Every row gives one point. The last column is the point's height on a tilted bowl or saddle (a function of degree 2), plus a little noise. Count its main directions that bend up, bend down and stay straight.
In the rows, zero is written as 128.

Points (10 x 3)
| 157 | 115 | 156 |
| 100 | 180 | 165 |
| 135 | 106 | 155 |
| 113 | 141 | 149 |
| 159 | 110 | 160 |
| 169 | 129 | 149 |
| 188 | 155 | 130 |
| 186 |  62 | 206 |
|  99 |  87 | 138 |
| 136 | 128 | 152 |
Directions: 1 up, 1 down, 0 straight

Points (11 x 3)
| 108 | 132 | 160 |
| 119 |  91 | 113 |
| 113 |  89 | 109 |
|  64 | 175 | 129 |
| 105 | 169 | 155 |
| 141 | 150 | 150 |
| 129 | 159 | 155 |
| 175 | 160 | 101 |
| 116 |  93 | 118 |
| 105 | 171 | 153 |
| 111 |  61 |  41 |
Directions: 0 up, 2 down, 0 straight

Points (15 x 4)
|  70 | 102 | 125 | 119 |
|  94 | 104 | 149 | 129 |
|  44 |  97 | 106 |  83 |
|  70 | 129 | 150 | 131 |
| 178 | 196 | 173 |  47 |
| 160 | 133 | 139 | 130 |
|  83 | 131 | 135 | 145 |
|  90 |  57 | 109 |  59 |
| 122 | 150 | 148 | 146 |
| 136 | 140 | 118 | 148 |
| 153 |  84 |  77 |  84 |
| 100 | 150 | 121 | 154 |
| 161 | 110 |  93 | 115 |
| 159 | 159 |  97 | 125 |
| 146 | 149 | 124 | 141 |
Directions: 0 up, 3 down, 0 straight

Points (26 x 5)
| 124 | 117 | 107 | 127 | 131 |
| 108 | 118 | 130 |  79 | 116 |
| 125 |  84 |  96 | 134 | 125 |
| 164 |  99 |  98 | 138 | 133 |
| 130 | 104 | 152 | 133 | 137 |
|  95 | 135 | 142 |  66 | 119 |
|  96 | 138 | 177 | 131 |  95 |
| 154 | 106 | 175 | 150 | 157 |
| 137 | 124 | 163 | 134 | 130 |
| 120 | 147 | 158 | 137 | 112 |
| 168 |  81 | 132 | 131 | 165 |
| 169 | 124 |  89 |  64 |  88 |
|  92 | 134 | 168 | 141 |  96 |
| 127 |  92 | 123 | 138 | 135 |
| 109 | 122 |  49 |  90 | 125 |
| 111 |  59 | 126 |  96 |  91 |
| 106 | 112 | 210 | 136 |  95 |
| 150 | 129 |  81 | 144 | 120 |
|  36 | 120 | 167 | 205 |   7 |
| 205 | 109 | 169 | 170 | 189 |
| 116 | 127 | 133 |  67 | 120 |
| 114 | 140 | 184 |  92 | 112 |
| 104 | 108 | 122 | 186 | 120 |
| 121 | 162 | 145 | 155 | 100 |
| 206 | 123 | 169 |  67 | 152 |
| 137 | 125 | 152 | 145 | 128 |
Directions: 1 up, 2 down, 1 straight

Points (24 x 5)
| 138 | 154 | 103 |  63 | 109 |
|  86 |  66 | 163 | 120 |  43 |
| 135 | 142 | 129 | 152 | 129 |
| 111 | 106 | 125 | 109 | 118 |
|  85 | 111 |  93 | 121 | 135 |
| 143 | 105 | 115 |  91 | 104 |
| 103 |  92 | 103 | 120 | 126 |
|  88 | 113 | 157 | 190 |  81 |
| 132 |  86 |  90 | 151 | 106 |
|  72 | 127 | 178 | 126 | 103 |
| 175 | 165 | 145 |  65 | 123 |
| 119 |  75 | 125 | 143 |  94 |
| 120 |  83 | 140 |  99 |  84 |
|  50 | 103 | 133 | 158 |  77 |
| 123 |  91 |  75 |  82 | 130 |
| 182 | 135 | 130 |  91 |  98 |
| 166 | 154 | 158 | 193 | 125 |
| 133 |  78 |  75 | 157 | 106 |
|  91 | 160 | 156 | 151 | 143 |
|  89 | 153 |  68 | 122 | 121 |
| 112 | 155 | 100 | 159 | 106 |
| 153 |  75 | 129 |  96 |  64 |
| 128 | 172 | 117 | 165 | 113 |
| 147 |  81 | 169 | 167 |  68 |
Directions: 1 up, 3 down, 0 straight

Points (43 x 7)
| 177 | 111 | 112 | 148 | 119 |  54 | 181 |
|  93 |  76 | 162 |  89 | 173 | 126 | 144 |
| 134 | 102 | 170 | 143 | 182 |  94 | 120 |
|  58 | 169 | 102 | 119 | 122 | 121 | 159 |
| 109 |  97 |  57 |  35 |  67 | 159 | 192 |
| 163 | 167 | 124 |  88 | 143 | 121 | 170 |
| 129 |  89 |  81 | 136 | 184 | 145 | 166 |
|  86 | 126 | 126 | 102 | 161 | 104 | 144 |
| 135 |  97 | 132 | 186 | 158 | 147 | 138 |
| 159 | 144 | 140 | 138 |  97 | 111 | 144 |
| 142 | 203 | 102 | 173 | 152 |  71 | 225 |
|  87 | 116 | 113 | 179 | 184 | 205 | 156 |
| 106 | 108 | 124 | 154 | 136 | 143 | 107 |
| 113 | 164 | 128 | 160 | 161 | 143 | 138 |
| 146 | 105 | 117 | 137 |  69 | 123 | 139 |
| 125 | 154 | 123 |  69 | 111 | 150 | 169 |
| 141 | 146 | 117 |  89 | 104 | 133 | 152 |
|  92 | 112 | 116 | 155 | 156 | 143 | 119 |
| 125 | 150 | 152 | 204 | 108 | 136 | 139 |
| 125 | 150 | 120 | 168 | 181 | 111 | 154 |
| 140 | 172 | 135 | 134 | 128 | 114 | 144 |
|  90 |  97 | 131 | 162 | 133 | 127 | 106 |
| 127 | 175 | 199 | 197 | 110 | 202 | 149 |
| 180 | 142 |  89 | 108 |  55 | 113 | 188 |
| 104 | 122 | 123 |  72 | 154 | 174 | 164 |
|  83 | 181 | 153 | 132 | 199 |  71 | 183 |
| 111 | 195 | 118 | 138 | 127 | 150 | 166 |
| 155 |  99 | 218 | 108 | 122 | 152 | 144 |
| 143 | 124 |  99 | 154 | 202 | 114 | 171 |
| 133 |  87 | 138 | 116 | 188 |  63 | 166 |
|  94 | 158 | 113 | 126 |  99 | 146 | 126 |
| 116 |  55 | 115 | 108 | 129 | 100 | 156 |
| 126 | 120 | 145 | 133 | 105 | 121 | 111 |
| 104 | 126 | 108 | 113 | 153 | 152 | 132 |
| 154 | 134 | 156 |  81 | 196 | 122 | 158 |
| 200 | 153 | 149 | 104 | 160 | 168 | 189 |
| 133 | 139 | 185 | 100 | 113 | 109 | 130 |
| 160 | 193 | 164 | 139 | 120 | 156 | 171 |
|  74 | 154 |  98 | 124 | 100 | 141 | 128 |
| 130 | 146 | 105 | 128 | 121 |  90 | 147 |
| 105 | 128 | 139 | 182 | 144 |  76 | 146 |
| 159 | 155 |  84 | 150 | 100 | 130 | 166 |
| 158 | 135 | 222 | 123 | 132 | 106 | 123 |
Directions: 4 up, 0 down, 2 straight
